Every row gives one point. The points of each table are mixes of a few directions, plus a little noise. How many directions does each table use, and how many do they share? Where both have some left over, give the other angles between the two spaces (their principal angles), to ten degrees, smallest first.
(in the rows, 128 means zero)

First (6 x 3):
[[100  99  80]
 [128 128 128]
 [179 181 216]
 [125 125 124]
 [ 92  90  65]
 [144 145 156]]
Second:
[[127 123  96]
 [185 101 158]
 [179  90  78]
 [106 151 188]
 [101 137  90]
 [ 70 167 160]]
Directions: first 1, second 2, shared 0; angles 30

First (6 x 4):
[[ 69 115  99 130]
 [ 56 113  92 130]
 [ 79 118 104 129]
 [192 142 160 125]
 [141 131 134 128]
 [232 150 179 125]]
Second (6 x 4):
[[142 118  82 104]
 [101 173 189 109]
 [153  94  68 141]
 [155  76  70 151]
 [ 97 143 211 114]
 [120 165 147 150]]
Directions: first 1, second 3, shared 0; angles 80

First, 10 rows:
[[ 93 151 117  62 216  90  66  37]
 [142 119 132 155  93 143 153 165]
 [139 121 131 148 101 140 147 156]
 [152 112 136 173  68 154 171 190]
 [108 141 122  91 177 107  93  77]
 [105 143 121  85 186 103  87  68]
 [134 124 130 139 113 134 138 143]
 [153 112 136 174  67 155 172 192]
 [101 145 120  78 194  99  81  59]
 [153 112 136 175  66 155 172 192]]
Second, 8 rows:
[[193 210  97 144 116 162 173  94]
 [122 116 132 130 124 126 126 138]
 [ 55  68 149  82 180  80  59 115]
 [180 162 116 169  80 165 182 152]
 [ 58  65 151  89 171  84  66 125]
 [196 191 105 164  89 170 187 128]
 [115 113 134 124 132 121 118 133]
 [106 100 139 122 132 116 112 140]]
Directions: first 1, second 2, shared 1

First:
[[124  86  53 148 172 100 190  79 171   7  66]
 [129 171  99 173 122 101  64 162 166 126 108]
 [128 129 146 111 115 139 133 125 108 155 149]
 [139 128 146 126 130 129  94 148 127 121 132]
 [135 106 161 107 138 145 132 133 110 127 139]
 [145 112 172 105 131 142  99 147 108 125 147]
 [130 110 129 121 139 131 144 120 127 107 122]
 [108 146 143 145 131 141 137 146 128 189 125]
 [113 164 102 117  73 125 160  91 107 194 164]]
Second (8 x 11):
[[137 116 135 114 122 137 121 115 171 137 127]
 [164  95 179 145  82 145 136 138 218 103 138]
 [148 108 157 136 102 138 132 133 181 114 133]
 [123 138 128 148 128 121 138 145  92 112 130]
 [ 81 170  60 103 190 107 114 112  15 166 114]
 [152 108 163 143  97 138 136 139 181 107 136]
 [117 140 114 131 139 121 129 131  91 130 126]
 [102 149  88 106 165 119 116 112  75 156 119]]
Directions: first 4, second 2, shared 0; angles 70, 90

First (11 x 14):
[[104 118 111 173 131 115 156 150  98 161 156 125 140 150]
 [134 157 151  55 157 129  52  88 162  61  87 124  91  70]
 [130 103 112 183  99 131 192 160 105 182 159 133 160 176]
 [ 48 147 105 161 195  80  89 134  80 125 154 107 102 101]
 [ 38 135  93 195 189  75 119 152  61 154 175 107 116 124]
 [179 150 166  30 122 156  67  81 192  57  68 135 102  80]
 [136 120 126 139 114 133 148 135 127 142 133 131 139 143]
 [ 79 159 127 104 191  97  55 107 118  84 119 112  87  74]
 [180 100 132 143  66 161 195 145 143 165 131 145 165 177]
 [201 117 153  85  73 171 149 115 177 118  97 146 145 141]
 [177 103 133 139  71 159 187 142 144 160 129 144 162 172]]
Second:
[[ 65 124  97 197 160  92 146 157  71 167 173 115 131 144]
 [116 153 140  82 163 119  65 100 143  79 103 121  96  81]
 [120  94 102 212  95 126 215 175  88 205 176 133 171 195]
 [133 135 135 107 134 130 109 117 139 110 116 128 119 113]
 [160 142 152  66 125 146  89  98 169  83  90 132 111  97]
 [ 69 113  92 217 146  95 172 169  65 188 184 118 145 163]
 [193 141 165  38 104 165  88  87 195  70  71 140 114  96]
 [164 134 148  81 113 149 110 107 164  99  98 135 122 113]
 [ 67 146 113 145 184  91  89 129  94 118 144 111 103 100]
 [193  98 137 134  57 169 196 141 153 162 125 148 167 178]]
Directions: first 2, second 2, shared 2

First:
[[109  79  73 198 155 189 140 123  50 157  93 231 127 194 103 116 114 112
   81 120]
 [123 198 107  88 129 117  47 150 201 110 220 123 108 146 131 114 207 174
  156 206]
 [ 86 134 135  81 138 123  99 118 105 145 147 126  88 149 126 130 144 169
  124 116]
 [145  80 174 100  89  54 180 151 138 118 135  94 173  94 162 161  79 102
  134 114]
 [138 170 108 146 142 160 100 121 153 120 130 126 115 126 114 109 160 134
  138 148]
 [ 97 133 168  91 143 139 139  82  85 147  69  73  80 100 118 130 104 148
  128  50]
 [164 140 123 187 137 170 158 107 131 118  63 113 141  94 111 113 110  90
  131 105]
 [162  90 136 134  91  70 161 172 160 109 166 138 192 120 158 151 106  95
  131 165]]
Second:
[[132 147 126 109 120 109 105 144 161 118 169 122 131 130 136 128 151 140
  141 160]
 [141 157 141  95 111  91 108 147 183 108 175  94 137 109 144 132 152 139
  153 162]
 [132 118 141 136 128 133 150 115 113 130  94 113 129 110 126 129 106 115
  125  99]
 [123 122  83 169 146 167 111 135 107 138 134 194 126 173 112 114 145 127
  109 154]
 [169 122 155 171 125 143 189 104 126 117  42  80 151  65 123 128  79  79
  134  75]
 [164 129 177 133 113 114 184 107 142 113  61  47 147  51 135 136  80  92
  146  73]
 [154 117 132 175 132 155 170 109 115 126  62 116 144  99 117 122  94  91
  125  93]
 [ 96 122 142  79 125 102 112 130 114 141 156 123 107 142 136 138 134 158
  125 122]
 [ 74 137  87  71 134 109  44 163 134 142 249 199  95 215 135 128 200 197
  119 205]
 [ 48  97  73 108 157 153  71 138  53 172 186 240  79 241 115 123 166 185
   85 153]
 [177 139 148 161 119 132 166 120 159 107  81  80 157  71 129 127 104  87
  145 110]]
Directions: first 4, second 3, shared 3
